Each row of a before or after table is a point. The points were changed in one or more steps. Then noise was added and the rows were shuffled. The steps act on columns, c1 being the first. Name the steps. A step turns or swaps two columns, mirrors them in a line or flattens them onto one, adds a multiple of one to another, or multiplies or shifts one. Angles are multiples of 10 degrees, from the lower column toward the higher: turns from -170 to 170, lines from 10 to 170 but not 90. Use the fewest steps. Two steps may share a column if one is a turn and the other turns, adds or multiplies; they go together, in the order done. Otherwise the lowest column goes first.

Before:
[[ -1.4   0.6]
 [  0.3   1.6]
 [ -1.5  -2.0]
 [  2.2   0.2]
 [ -1.7   0.4]
 [  3.8 -16.3]
 [ -1.6  -5.5]
 [ -0.8   0.4]
 [ -0.6   0.3]]
After:
[[ 0.7 -1.3]
 [-1.0 -1.1]
 [ 1.0 -1.3]
 [-1.7  0.9]
 [ 7.7 14.7]
 [ 0.2 -0.9]
 [ 2.1  0.6]
 [ 0.1 -0.6]
 [ 4.8  3.0]]
Steps: turn c1 and c2 by 140 degrees

Before (11 x 6):
[[ 6.3 -1.3 -6.4  0.2 -2.9 -5.1]
 [ 3.8 -3.4 -3.2  2.9 -2.7  2.8]
 [-3.6 -7.5 -4.1 -0.4  6.7  5.8]
 [-0.2  0.0  0.8  5.3 -4.2  1.9]
 [-1.5 -8.4 -3.9  0.1 -1.0  3.7]
 [ 6.5 -0.3 12.1 -7.8  6.5  6.2]
 [ 4.0 -2.4  3.6 -0.5 -2.9 -2.6]
 [ 3.0 -7.1 -1.4 -1.2 -2.4 -0.7]
 [ 3.5 -1.0  2.1  1.4 -2.9 -5.2]
 [-0.7 -2.5 -8.7  0.9  0.5  8.8]
 [-1.8 -2.2 -1.4 -3.7 -8.3 -1.4]]
After:
[[ 8.5  0.1 -3.0  0.3 -1.1 -0.3]
 [ 0.1 -0.5  1.1  5.6 -4.4  0.4]
 [ 2.7 -0.3 -7.0  0.9  0.6 -1.3]
 [ 0.3  3.3  1.1  1.2 -2.9  0.0]
 [ 8.2 -2.0 -3.0 -0.2  7.0 -0.7]
 [ 6.4  4.1 -1.4 -1.3 -2.2 -0.4]
 [ 0.2  6.5 -7.0  0.3 -2.8 -0.9]
 [-0.7  6.5 12.9 -7.8  6.4  2.2]
 [ 1.8  4.2  3.0 -0.6 -2.8  0.7]
 [ 2.6 -1.4 -1.3 -3.7 -8.5 -0.3]
 [ 2.5  4.5 -2.6  2.8 -2.7 -0.5]]
Steps: turn c1 and c2 by 100 degrees; flatten c3 and c6 onto the line at 10 degrees

Before:
[[-1.5 -5.0 -2.2  4.0 -3.3  4.2  1.9 -1.1  3.8 -1.6 -5.0  4.3]
 [-5.2  1.3 -5.0 -5.4  4.2 -5.8  6.3  0.7 -5.9  0.4  1.3 -5.8]
 [-4.6 -1.9 -1.2  2.6 -0.3  0.7 -0.9 -0.4  5.0  1.1 -1.9 -2.9]
 [-0.5 -0.1 -4.4 -6.6 -6.7  5.0  9.2  6.0  8.3  5.3  1.2  3.6]
 [-1.5  7.6  4.7 -1.5 -4.5  0.7  2.6  5.5 -0.9  4.0 -2.3  0.7]
 [ 0.9 -5.8  2.3 -9.3  3.0  4.3 -2.2  1.3  0.1  1.5 -6.3 -4.2]
 [ 0.4  7.1  9.3  1.8 -3.8  7.0  3.7  5.8 -0.1 -1.2 -1.7 -5.7]
 [ 2.6  4.0  2.8  3.7 -0.4 -4.9 -1.9 10.3  8.1  1.7 -8.7 -8.3]]
After, 8 rows:
[[-4.4 -2.2 -1.0  2.4 -0.9  0.6 -0.1  4.7  4.6  1.1 -2.2  2.5]
 [-4.8  1.4 -4.8 -5.7  5.3 -5.9 -0.1  5.4 -6.5  0.7  1.5  5.9]
 [ 0.8 -5.7  2.6 -9.2  3.6  4.5  0.0  6.3  0.6  1.6 -5.9  4.3]
 [ 2.8  4.3  2.7  3.4 -0.8 -5.3  0.0 15.2  7.9  1.4 -8.3  8.4]
 [-1.4  7.8  4.7 -1.7 -5.8  0.4 -0.2 10.2 -0.5  4.4 -2.6 -0.7]
 [ 0.3  6.9  9.3  1.7 -4.8  7.3 -0.1 10.6  0.6 -1.1 -1.8  5.1]
 [-1.6 -5.1 -2.6  4.5 -4.2  4.1  0.3  3.7  3.3 -1.8 -5.2 -4.4]
 [-0.6 -0.1 -4.5 -6.4 -8.7  4.8  0.0 10.8  8.4  5.0  1.1 -3.5]]
Steps: multiply c5 by 1.3; multiply c7 by 0; shift c8 by 5.0; multiply c12 by -1
